Every row gives one point. The points of each table are mixes of a few directions, plus a little noise. Count the directions of each table, and those that both share. Where both have some left over, give the other angles between the two spaces (their principal angles), to ten degrees, smallest first.

First (4 x 2):
0:  11 -39
1:   4 -15
2: -17  57
3:   1  -3
Second:
0: -32   2
1:  13  -1
2: -35   2
3:  55  -4
Directions: first 1, second 1, shared 0; angles 70

First (9 x 6):
0: -23  35   3  13 -16  16
1: -16 -21  -6   2 -33  14
2:   4   1   5   6  -1   3
3:  -2  -7  -9  -7  -3   8
4:  40   1  15  27   5  35
5:   1 -10   2   3  -7  -1
6:   5  27  -3 -10  32 -11
7:   1 -26   5  -3  -5 -22
8: -11   1 -11 -31  27 -44
Second, 9 rows:
0: -23   3  32  35 -44 -12
1:   4 -10  -2  -6   6 -11
2:   4  15   0   2   6   8
3:  18  -9   3  -5  19 -13
4:   8 -15 -10 -10   4   8
5:  34  -7   0  -2  27   5
6:  -6  -4   3   8 -18   8
7:  -3 -29 -17 -17  -7   3
8: -35  60  -9  -7   4   2
Directions: first 4, second 4, shared 4

First:
0:  16  -9  12   8 -14  -2   2  16  -8
1:  32 -19  24  16 -28  -4   5  33 -16
2: -49  28 -37 -25  43   5  -8 -50  25
3: -21  12 -15 -10  18   2  -3 -21  10
4: -48  28 -36 -24  41   5  -7 -49  24
5:  14  -8  10   7 -12  -1   2  14  -7
6:  19 -11  14   9 -16  -2   3  19  -9
7:  26 -15  19  13 -22  -3   4  26 -13
8:  14  -8  10   7 -12  -2   2  14  -7
9:  -2   1  -1  -1   2   0   0  -2   1
Second (8 x 9):
0: -19 -14   2   3  29   1  -1 -23   4
1: -28 -20   4   4  43   2   0 -34   6
2:  15  11  -2  -2 -23  -1   1  18  -3
3:  29  22  -5  -5 -46  -1   1  36  -6
4:  30  22  -4  -4 -47  -2   1  36  -7
5:  13   9  -2  -2 -21  -1   0  17  -3
6: -38 -28   6   6  60   2  -1 -47   9
7:  -2  -2   1   0   4   1  -1  -3   1
Directions: first 1, second 1, shared 0; angles 50

First (11 x 12):
0: -12 -24 -13 -16  -2   1   6   4 -13   7  -9  16
1:  10 -13  22  29  -6 -15   3 -11 -27 -10   1  30
2:  -7   0 -19  -7   9   1   6 -21  -2   1  -5  -1
3:  -3  -1  21  -9  20  14  -8  25  26  15 -28 -15
4:   3   3  23 -29  18  -2   2  24  18  19 -22  16
5:   9  26   1   3   2  -1  -3   2  12  -4  14  -5
6:  11  15  12  36 -12   4 -13   8   0 -15  24 -11
7:   2 -16  13 -19 -25  -9   3  17  -3   3   2  -5
8:   6   7  -3  11 -18  -7   1 -19  -4 -12  15 -18
9: -20 -15 -41  -3   4  21  -4   8  -7   2   3  -1
10:   1  18 -17   2  10  -6   7 -36   1  -4   2  -5
Second:
0:   1   3  -4  -9  -3  -3   2   2   0   1   4   4
1:   9  19  -6 -60 -11 -22  13  22   3   9  24  38
2:   9  -3  39   8   9  -3  -5  20   5   6 -16  13
3:  -9  -4 -23  10  -3   8   0 -19  -4  -6   4 -19
4:   3  -3  17  10   5   1  -3   6   2   1  -9   2
5:  -7   3 -29  -9  -7   1   5 -14  -3  -5  13  -9
6:   4  -5  24  13   7   1  -4  10   3   2 -12   4
7: -12 -11 -19  37   2  16  -6 -27  -5 -10  -7 -34
Directions: first 6, second 2, shared 2

First:
0: -14   1  -2  14  17  16  19  42  17 -19  10   6   4  -5  15  17   4   8
1:   5 -19   0  42   3  -1   3   6  -2  14 -16  12 -19  -3   2  -6 -20  13
2:   5 -12 -37  37  32 -23   3  20  -5  15 -34   5 -24  -8 -12 -17  26  23
3:  11  -6   3   5 -12 -11 -13 -30 -14  20 -13   1 -11   3 -10 -14 -10  -1
4:  -1  23  28 -60 -35   9 -13 -37  -3 -11  30 -16  27  10   1  12  -9 -29
5: -10  -4  19  20  -4  23  14  24  15 -12  16  11   4  -1  19  17 -25   3
6:  -8  13  10 -22  -5  10   3   4   8 -17  19  -5  15   2   8  11   2 -10
7:  11   8 -19 -32   2 -29 -18 -28 -17  11 -14 -14  -1   2 -22 -18  32  -6
Second, 11 rows:
0:   6  13  -5   4  -5 -15   9  -9 -16  -4  15 -10   4  18  -6 -26   7  -2
1:  19 -30  -1  -8   8  42  -2  53  25   5 -13  11 -18 -46  10 -11 -19 -15
2:   7   8   4 -12 -41  -3   3   6 -18   8  29 -27   9  10   7 -20  -4 -19
3:   2  29 -10  -4  11 -25  10 -28 -21   2  -1  -7  11  27 -21   7  12   9
4: -13   6  -8  33  30 -24   8 -28  -1 -20  -5  16  -4  17  -7 -19  18  21
5:  26  -3 -11 -10   8  19  10  34   1   5  -5  -1  -9 -22  -6 -25  -8 -12
6: -18 -14  13  16 -20  -2  -9  -6   8  -7  15   2  -2   3  20  -2   2   0
7: -10 -10   5 -15  23  15 -14   3  21   8 -35  20  -3 -20  -5  59  -9  11
8:   3  29  -7 -16   9 -19   6 -23 -19   9 -10  -7  14  21 -22  24   7   9
9:  12 -15  -7   4  20  19   3  26  14  -3 -14  12 -13 -25   0 -14  -5  -2
10: -39 -13  28   8 -47 -12 -23 -27   6   0  24  -7  12  17  30  31   1  -1
Directions: first 3, second 4, shared 0; angles 40, 50, 80

First:
0:  15 -19 -10 -11  -8   4  10 -16  10  16  11  -7 -23  22   7 -16  18  -9   7  11  22  -1 -14  14   1   6   9  -9 -15  16  -3   8
1: -21   2  -2 -12  -6  10  27 -24  -4  33  15  11  -6 -44  -1 -13  25  -2 -20  16  18 -46  -4  44  -2   2  60   3 -22   4  53 -13
2: -21  23  22  22   3  -9 -17  32 -16 -46 -22   3  27 -14 -16  25 -39   9   8 -29 -42  28  20 -42   3  -4 -36   8  37 -17 -18   3
3: -30 -10  14  -7 -27  10  40 -20 -11   3  12   3 -31 -25 -15 -18  13 -16   7  -3  10 -15  -9  28   9  12  44 -11  -3  20  33  14
4:  47 -11 -36 -17  25   1 -18 -18  25  54  14  -2   7  26  31  -9  31  10 -23  36  37 -27 -13  25 -12  -8   7   5 -41  -6   0 -23
5:  24 -16  -5   1  -5  -3  -8   5  10 -12  -1 -12 -17  44   5  -3  -3  -8  20  -3   5  31  -8 -18   4   5 -32  -9   4  11 -37  17
6: -28  21  13   9   4  -2  -1  11 -14 -13  -8  11  23 -38 -11  13 -15   7 -10 -11 -23  -8  14  -5   0  -5   7  10  14 -15  19 -10
7:  -2   7  -4  -2   9   1  -4  -2  -1  12   1   6  13 -15   4   3   4   6 -13   7   1 -16   2   9  -4  -4  11   6  -6  -9  13 -12
8:  14  -8   6   8  -5  -6 -11  16   3 -30 -10 -12  -9  38  -3   4 -18  -5  24 -15 -10  41   0 -33   6   3 -43  -8  17   6 -42  18
9:   2  10   3   9   8  -6 -18  17  -2 -18 -11   0  17   4  -1  13 -18   7   2 -10 -17  15   9 -23  -1  -4 -26   5  13 -11 -17  -2
Second, 11 rows:
0:   4   4  11  -3 -28  -2  -4   9  16 -18  20  20 -10   5 -21  30  -1   6  22  12 -11  12  -2  -5 -22  31  15  10  13   2 -18  -4
1:  -9   5  19  -4 -38   1  10   6  14 -22  24  25 -18  -8 -31  29   1   4  26  11 -12   9  -2   2 -20  36  31   9  17   8  -6   0
2:  41   4 -12  -1   4  -9 -40  20  29  -8   6   8  14  41   4  32  -7  18  11  17  -6  24   0 -26 -22  14 -31  13   6 -11 -49 -12
3:  24   2  -8   0   5  -6 -23  11  15  -4   3   5   8  23   3  16  -4   9   5  10  -4  12   0 -14 -13   6 -18   7   3  -7 -28  -7
4:  14   0  -6   1   6  -4 -13   5   8   0  -1   0   6  14   5   7  -1   5   0   3  -1   7   0  -8  -5   0 -14   3  -1  -6 -15  -4
5: -43  -3  13   0  -9  11  42 -21 -29   6  -6  -6 -15 -45  -7 -30   6 -18 -11 -17   6 -24   0  27  24 -10  35 -13  -5  12  51  14
6:  31  -4 -25   3  42  -5 -30   4   0  18 -21 -20  24  28  33 -14  -4   5 -21  -2   9   4   2 -15   9 -32 -47  -1 -14 -14 -18  -7
7: -21  -1   8   1  -9   4  20  -7 -11   0   1   2  -9 -19  -8  -9   2  -8   0  -6   1  -9   0  12   7   2  19  -4   0   7  20   6
8: -43   0  25  -4 -36   9  40 -11 -13 -11  15  13 -26 -40 -29  -3   5 -12  14  -5  -5 -13  -1  24   3  21  52  -5  10  16  34  11
9: -29  -6  -7   4  29   9  28 -24 -39  26 -28 -31   4 -31  26 -57   5 -19 -35 -25  18 -30   3  22  41 -46   1 -20 -20   5  52  12
10:  32  -1 -22   3  32  -6 -31   7   7  13 -15 -15  22  30  27  -4  -4   8 -14   2   6   7   3 -17   1 -21 -42   2 -11 -14 -24  -8
Directions: first 3, second 2, shared 1; angles 70
